Each row is a point. The points of each table are mixes of a few directions, plus a little noise. How many directions does each table use, and how many do they share? Where both have some left over, give the other angles between the two spaces (their principal angles), to ten degrees, smallest first.
In the rows, 128 means zero.

First (4 x 2):
[[141 154]
 [153 178]
 [112  95]
 [106  84]]
Second (4 x 2):
[[ 99 158]
 [178  74]
 [110 147]
 [123 134]]
Directions: first 1, second 1, shared 0; angles 70

First (6 x 3):
[[107 112 126]
 [215 195 138]
 [106 111 125]
 [ 83  93 123]
 [142 139 130]
 [116 119 127]]
Second (5 x 3):
[[ 53 108 148]
 [103 121 135]
 [184 143 113]
 [116 125 131]
 [184 143 113]]
Directions: first 1, second 1, shared 0; angles 30

First (6 x 4):
[[ 98 171  94 127]
 [178  70 178 139]
 [173 113 155 161]
 [126 160 112 147]
 [109 115 126 101]
 [ 84 139 103  93]]
Second (5 x 4):
[[150 120 141 147]
 [132 126 131 132]
 [195 109 167 180]
 [ 83 142 102  94]
 [ 78 142  99  90]]
Directions: first 2, second 1, shared 1

First (9 x 6):
[[ 80 167  83  90 150 125]
 [101 151 104 105 140 127]
 [120 136 118 120 131 125]
 [124 129 126 127 128 130]
 [147 111 143 142 119 130]
 [ 65 180  69  77 156 124]
 [179  84 177 169 107 129]
 [200  73 196 184  97 131]
 [140 119 139 137 121 127]]
Second (9 x 6):
[[115 136 117 118 132 128]
 [ 63 179  69  78 156 126]
 [165  99 163 157 112 130]
 [149 111 147 146 119 131]
 [ 78 169  80  88 149 125]
 [102 149 106 109 139 127]
 [174  92 170 163 108 131]
 [108 144 110 112 136 127]
 [192  76 189 180  99 134]]
Directions: first 1, second 1, shared 1

First (10 x 8):
[[145 127 119 138  86 158 134 193]
 [110 120 149 112 102 113 151 105]
 [105  88 144 137  62 118  86 146]
 [156 128 132 115  84 103  93  84]
 [116 144 133 148 179 154 163 120]
 [131 139 105 151 169 168 144 195]
 [103 136 120 156 198 167 162 171]
 [145 112 107  80  92  74  87 138]
 [111 122 134 131 170 101  93  67]
 [158 165 136 112 138 124 166  61]]
Second (8 x 8):
[[104 102 111  70 142  55 103 130]
 [145 152 124 124 157 131 147 101]
 [161 146  91 101 153 115 128 159]
 [141 145 130 142 131 157 154 135]
 [ 70 106 177 149  96 146 170 113]
 [107 100 157 184  60 178 110 170]
 [157 127  85  93 147  84  72 146]
 [137 149 149 159 139 154 138  68]]
Directions: first 5, second 4, shared 4

First (7 x 9):
[[141 148 122 195 135 140 157 121  78]
 [105 157 138 112 132 129 140 115 151]
 [118 159 113 160 140 133 146  98  96]
 [131 148 128 152 127 145 157 136 105]
 [112  99 117  92 144  84  67  79 165]
 [151  85  82 100 112 146 110 156  79]
 [139  99 196  85 107 117 121 192 222]]
Second (8 x 9):
[[133 122 180 145 130 104 121 137 186]
 [ 99 125 129  36 120 122 107 127 187]
 [160  85  94 153 125 126 104 131  74]
 [130 126  82 165 142 123 113  82  66]
 [103 175 124 105 126 154 166 129 119]
 [110 129 175  79 123 112 120 141 214]
 [160 114 134 196 132 124 132 138  99]
 [133 148 108 147 123 160 160 139  79]]
Directions: first 4, second 4, shared 4

First (8 x 11):
[[119 105 153  69  84 113 127 166 143 115 175]
 [103  61 116 159  93 112 119 116 105 101 143]
 [125 217 172 127 161  93 129 136 120 125 137]
 [125 125 130 115 137 112  82 124 142 150 137]
 [143 163 162 173 158 160 187 144 105  92  91]
 [155 103  70 136 112 129 131  86 137 179 112]
 [135  37 133 141  96 138 105 139 133 125 135]
 [119 212  91 101 181 170 145 115 140 138  92]]
Second (9 x 11):
[[106 160 157 138 161 143  99 135 158 134 164]
 [126 129 129 130 130 129 127 128 130 127 131]
 [181  64  67 108  59  97 187 118  64 116  52]
 [152  97  99 118  95 111 157 123  97 121  91]
 [165  82  85 114  79 104 171 121  80 119  72]
 [ 98 165 162 139 166 146  95 133 166 136 173]
 [135 119 120 125 119 123 135 127 120 128 118]
 [ 92 175 172 142 178 152  85 136 175 135 183]
 [101 162 161 138 163 145  96 134 163 135 168]]
Directions: first 6, second 1, shared 0; angles 40
